Each row is a point. The ring and each string are closed loops that go straight from each point to the next, and from the last back to the first. Before rounding, they use only three directions, however many columns there are. Count how often each string passes through the ring. Passing back the other way cancels.
(in the rows, 128 means zero)

Ring (6 x 4)
[[158 176  81 178]
 [128 195  79 134]
 [112 162 144 100]
 [127 108 208 115]
 [160 113 200 151]
 [175 148 135 181]]
String (7 x 4)
[[127 164  81 157]
 [147 172 109 152]
 [151 150 114 169]
 [168 130 117 201]
 [189 162  94 212]
 [171 201  52 190]
 [123 178  29 177]]
Times through: 0

Ring (8 x 8)
[[198 169  94 113 105 185 132 116]
 [169 205 132 100 163 162 135 125]
 [112 190 168 117 202  99 133 126]
 [ 66 158 170 146 202  51 130 127]
 [ 34  92 146 191 160  10 124 120]
 [ 72  47 131 197 113  24 120 102]
 [144  48 116 174  78  82 120  90]
 [185  88  99 148  72 137 125  96]]
String (28 x 8)
[[128 135  70 160  93 131 129 126]
 [179  99  55 159  45 158 126 108]
 [219  49  99 149  40 144 121  77]
 [230  24 134 144  51 125 119  61]
 [180  54  76 170  38 129 122  92]
 [135  98  73 171  73 118 126 114]
 [131 115 125 151 124  99 127 109]
 [166  87 157 138 122  97 124  88]
 [210  57 128 141  69 128 122  76]
 [223  70  70 148  28 170 123  88]
 [157 124  66 155  74 149 128 118]
 [143 135  82 151  97 136 129 120]
 [184 158  36 140  60 196 132 127]
 [142 136 110 142 119 123 129 116]
 [199 131 145 112 125 145 128  95]
 [243 154 146  86 122 186 131  92]
 [206 212  67 102 104 222 137 131]
 [146 196  62 133 112 174 135 141]
 [132 159  99 141 126 131 131 126]
 [198 140 169 102 148 137 129  93]
 [235 200 126  78 134 209 135 110]
 [206 219  74  97 113 221 137 132]
 [159 189  69 129 109 177 134 135]
 [126 155  89 148 118 129 131 129]
 [181 125 149 120 130 128 128  97]
 [234 139 112 105  92 189 130  97]
 [218 147  54 126  57 207 131 113]
 [174 137  51 148  63 173 130 120]]
Times through: 4

Ring (8 x 11)
[[178 108 135 146 184  98  96 128 145 154 164]
 [179 136 117 121 169  83 110 127 137 154 160]
 [159 157 109 108 158  83 132 137 135 142 137]
 [114 179 109 108 151  84 167 171 120 121  95]
 [ 99 176 116 124 157  77 173 193 101 117  89]
 [ 99 154 130 155 175  70 159 209  82 123 102]
 [124 122 143 169 188  86 130 185 105 134 125]
 [157 105 143 159 189 102 106 147 138 145 148]]
String (25 x 11)
[[131 158 118 123 162  85 147 164 122 131 116]
 [120 159 118 113 156 107 157 156 147 119  95]
 [101 175 114 107 149 105 175 170 140 109  75]
 [121 152 123 122 161 106 152 159 144 121  99]
 [117 159 123 149 173  53 150 201  71 135 123]
 [ 88 170 126 165 176  36 168 238  36 127 107]
 [ 80 162 133 178 183  37 168 249  30 125 104]
 [ 94 147 135 149 172  98 162 195 114 114  86]
 [119 140 132 142 172  99 145 172 127 124 107]
 [128 134 134 153 179  83 135 177 109 134 124]
 [134 119 143 181 195  62 119 194  76 146 148]
 [140  95 156 193 204  84 106 182 100 145 149]
 [146  94 152 166 192 123 108 147 157 135 132]
 [145 118 137 141 177 118 121 141 159 133 125]
 [147 132 130 145 177  84 123 159 119 142 139]
 [175 113 135 162 191  67  96 153 103 162 176]
 [200  98 136 155 192  82  76 122 133 170 193]
 [211 100 130 139 185  91  74 104 152 170 194]
 [215 113 124 147 188  52  74 125 106 182 213]
 [176 133 122 141 179  59 106 149 102 161 172]
 [149 142 121 122 165  99 131 141 145 136 127]
 [154 151 112  96 153 117 136 118 176 131 117]
 [160 166 102  91 149  91 138 126 151 139 129]
 [151 178  99  96 149  69 146 147 120 140 130]
 [140 169 109 120 160  59 145 169  96 141 132]]
Times through: 1
String (19 x 11)
[[189 147 107 101 159  84 111 111 149 156 163]
 [147 154 113  99 153 115 141 126 171 128 111]
 [140 152 118 121 163  90 140 153 131 133 121]
 [133 162 115 122 161  76 147 166 113 133 120]
 [127 151 122 121 162 103 148 157 141 124 105]
 [ 89 183 113 112 149  94 184 187 122 107  69]
 [ 77 186 117 136 159  61 188 223  71 111  77]
 [ 70 184 121 149 165  51 188 239  52 113  79]
 [ 89 167 123 129 160  96 176 192 117 109  75]
 [110 157 123 128 163  96 159 176 125 119  95]
 [ 93 174 117 119 154  96 177 185 123 109  75]
 [ 80 205 103 107 144  67 198 206  90 108  68]
 [109 198  99  99 144  67 179 181 102 121  93]
 [129 188  97  78 137 101 168 140 156 119  91]
 [140 158 112  95 149 120 148 127 176 123 102]
 [140 144 123 124 165 101 137 148 143 131 119]
 [152 141 122 130 170  85 127 150 127 142 138]
 [146 142 121 114 161 116 135 132 166 129 116]
 [184 139 113 109 163  93 110 113 154 152 157]]
Times through: 0

Ring (8 x 14)
[[146  89  72 173  83  82 168 120 164 124 123 108  65 101]
 [139  92  89 165  97  99 139 106 142 124 103 121  63 109]
 [ 94 118 108 151 115 128  73  92 116 128  90 143  74 137]
 [ 67 134 109 150 116 136  49  94 113 132  99 149  82 150]
 [ 45 147  98 148 111 133  46 103 127 133 115 146  96 158]
 [ 63 136  71 143  98 108  96 118 164 122 123 127 109 149]
 [ 98 116  58 150  86  87 142 126 182 118 128 111 101 128]
 [128  99  59 165  80  78 169 128 181 120 132 104  83 110]]
String (31 x 14)
[[ 57 143  65 161  85 103 101 131 169 132 154 123 102 143]
 [ 75 132  78 161  93 108  98 119 153 131 135 127  91 138]
 [ 80 125  80 143 102 110  99 109 154 120 108 128  99 142]
 [ 74 131  84 153 100 114  89 112 146 128 121 131  92 141]
 [ 44 151  93 163 100 129  53 114 131 141 140 142  90 152]
 [ 14 171 110 174 105 149   7 111 106 156 154 158  82 163]
 [ 37 151 110 141 121 146  22  93 112 133 100 156  96 166]
 [ 74 125  98 123 123 128  67  88 132 113  70 143 103 155]
 [ 88 121  93 148 107 117  89 102 137 124 101 134  87 139]
 [ 86 125 103 166 105 124  76 103 121 136 117 140  71 134]
 [ 91 122 117 169 111 133  63  94 103 140 107 147  60 133]
 [107 109 121 152 122 134  68  81  99 128  74 148  62 133]
 [113 105 112 151 117 126  84  86 112 125  77 142  66 129]
 [115 107 116 169 111 126  83  92 105 135  97 142  52 122]
 [104 116 106 180  99 120  89 105 116 142 125 137  55 121]
 [ 98 117  91 161 100 112 101 108 138 129 115 130  76 129]
 [103 109  96 130 119 118  94  89 135 112  67 136  91 140]
 [ 91 116 114 132 128 135  60  79 110 119  61 149  83 147]
 [ 66 136 126 157 122 149  27  86  90 140  96 159  69 150]
 [ 55 145 118 169 112 145  30  98  98 147 122 155  69 149]
 [ 73 131  97 154 107 124  71 104 129 131 113 140  85 143]
 [ 78 128  91 154 103 118  84 108 138 129 116 135  87 140]
 [ 48 148  96 164 102 129  53 112 128 141 137 143  87 150]
 [ 10 174  95 174  96 138  24 123 127 153 168 149  93 163]
 [ 36 151  78 134 106 121  63 113 155 123 119 137 119 165]
 [ 70 127  71 116 110 108  99 105 168 106  85 127 123 155]
 [ 93 115  77 132 106 105 111 105 159 111  90 125 104 140]
 [ 90 121  79 154  97 106 108 114 153 125 119 125  89 133]
 [ 90 118  74 138 102 103 114 110 162 115 102 123 102 139]
 [ 82 121  62 123 102  97 121 112 179 106  96 119 120 146]
 [ 63 137  57 145  88  97 114 129 182 121 138 118 115 146]]
Times through: 0

Ring (6 x 14)
[[142 128 103 112 144 129 184 166 125 186 118  86 148  86]
 [131 148 122  85 163 167 137 147 109 146 187  75 138  98]
 [116 164 148  86 162 158 113 123 114 112 188 102 125 126]
 [ 90 175 178 110 129 122 107  90 134  84 129 163 109 169]
 [ 96 158 161 129 106 102 141 102 144 115  78 168 118 160]
 [128 132 121 131 122  97 186 147 141 171  70 128 139 113]]
String (30 x 14)
[[137 140 139 138 152  55 188 149 150 156  61 149 134 122]
 [149 124 122 154 142  31 223 167 159 188  17 150 143 108]
 [131 122 107 137 107 100 203 156 142 192  53 121 145 103]
 [113 127 105 119  85 156 175 139 127 181  93 102 143 107]
 [112 143 128 113 112 143 153 129 128 150 114 116 133 122]
 [118 149 144 124 133  98 159 129 139 139  92 142 128 133]
 [117 152 164 150 131  36 175 122 162 128  30 191 120 156]
 [ 88 159 172 148  89  70 150  92 158 110  32 202 112 179]
 [ 72 169 181 133  81 106 120  73 148  89  67 196 106 190]
 [ 96 177 197 139 138  46 129  89 158  77  63 212 103 188]
 [112 168 177 127 155  66 138 110 147  98  92 176 114 161]
 [109 160 155 111 139 118 133 116 132 115 124 140 122 143]
 [ 88 163 145  88 107 196 101  99 111 110 175 108 122 141]
 [ 83 180 172  85 129 178  78  83 114  75 188 131 110 163]
 [ 93 193 198  93 170 122  77  83 127  50 177 162 101 177]
 [114 178 185 110 180  81 116 108 138  80 135 165 110 161]
 [114 166 164 109 158 106 128 117 133 105 133 144 119 145]
 [104 158 143  97 127 161 122 115 119 121 155 114 126 133]
 [ 85 172 159  85 120 189  88  91 112  91 186 118 116 152]
 [ 81 195 206 101 148 118  74  69 133  43 155 181  96 192]
 [ 91 187 204 119 152  76 101  81 146  57 112 197  99 190]
 [113 171 185 132 162  48 139 109 153  92  82 189 111 167]
 [113 155 147 113 135 119 141 122 132 127 119 134 126 136]
 [ 97 153 140 105 104 161 129 110 123 128 132 122 126 137]
 [113 153 149 120 133 106 148 122 137 129 102 143 125 138]
 [120 153 165 150 139  30 175 124 162 127  32 191 120 155]
 [121 140 149 158 116  34 195 131 165 151   7 186 127 146]
 [110 128 112 130  78 134 181 135 136 178  66 122 140 117]
 [106 138 114 104  95 179 149 129 118 160 132  95 138 113]
 [122 143 131 119 130 114 164 137 134 152 101 125 134 121]]
Times through: 0
String (27 x 14)
[[149 146 130 105 190 101 164 161 127 151 144 101 139  99]
 [126 150 132 100 153 140 143 139 121 141 152 102 134 113]
 [108 148 118  81 120 210 122 127 103 144 191  71 136 108]
 [107 155 121  65 134 233 102 125  92 132 232  55 135 105]
 [116 172 154  72 181 172  94 120 106  97 224  92 123 126]
 [127 173 177 111 196  70 129 124 138  93 135 155 116 147]
 [115 161 154 107 151 119 132 121 129 116 136 132 123 137]
 [ 99 160 144  92 123 175 113 110 116 117 166 110 124 135]
 [112 159 154 110 144 117 134 119 131 118 127 137 123 139]
 [105 180 193 123 163  64 119  97 147  75 104 189 106 176]
 [ 79 187 201 117 128 100  93  70 142  56 114 195  98 195]
 [ 65 181 188 112  92 141  88  63 135  67 120 180 101 193]
 [ 94 174 191 136 130  59 129  89 155  82  67 205 105 185]
 [119 158 162 128 152  69 153 123 146 118  86 164 121 147]
 [100 152 139 109 107 153 135 114 126 132 125 124 127 136]
 [ 91 149 140 120  82 146 141 105 133 134  94 141 125 146]
 [ 95 141 141 142  73 104 168 111 149 147  39 165 126 150]
 [125 143 150 152 129  37 190 134 161 148  24 179 127 142]
 [124 146 142 128 140  86 167 135 142 143  84 143 130 129]
 [114 141 123 110 114 148 155 133 125 155 119 109 136 117]
 [119 125  96 110  94 172 174 148 120 188 115  83 147  95]
 [147 114  90 127 126 112 212 176 134 211  77  91 155  79]
 [153 130 120 132 166  64 202 171 144 179  75 122 144  97]
 [133 143 131 117 153 102 168 148 134 153 110 119 136 113]
 [122 139 113  99 128 166 153 144 116 162 149  84 141 101]
 [128 126  80  77 120 229 153 161  95 192 196  29 155  68]
 [156 130  94  88 177 159 171 181 108 187 180  47 154  65]]
Times through: 4
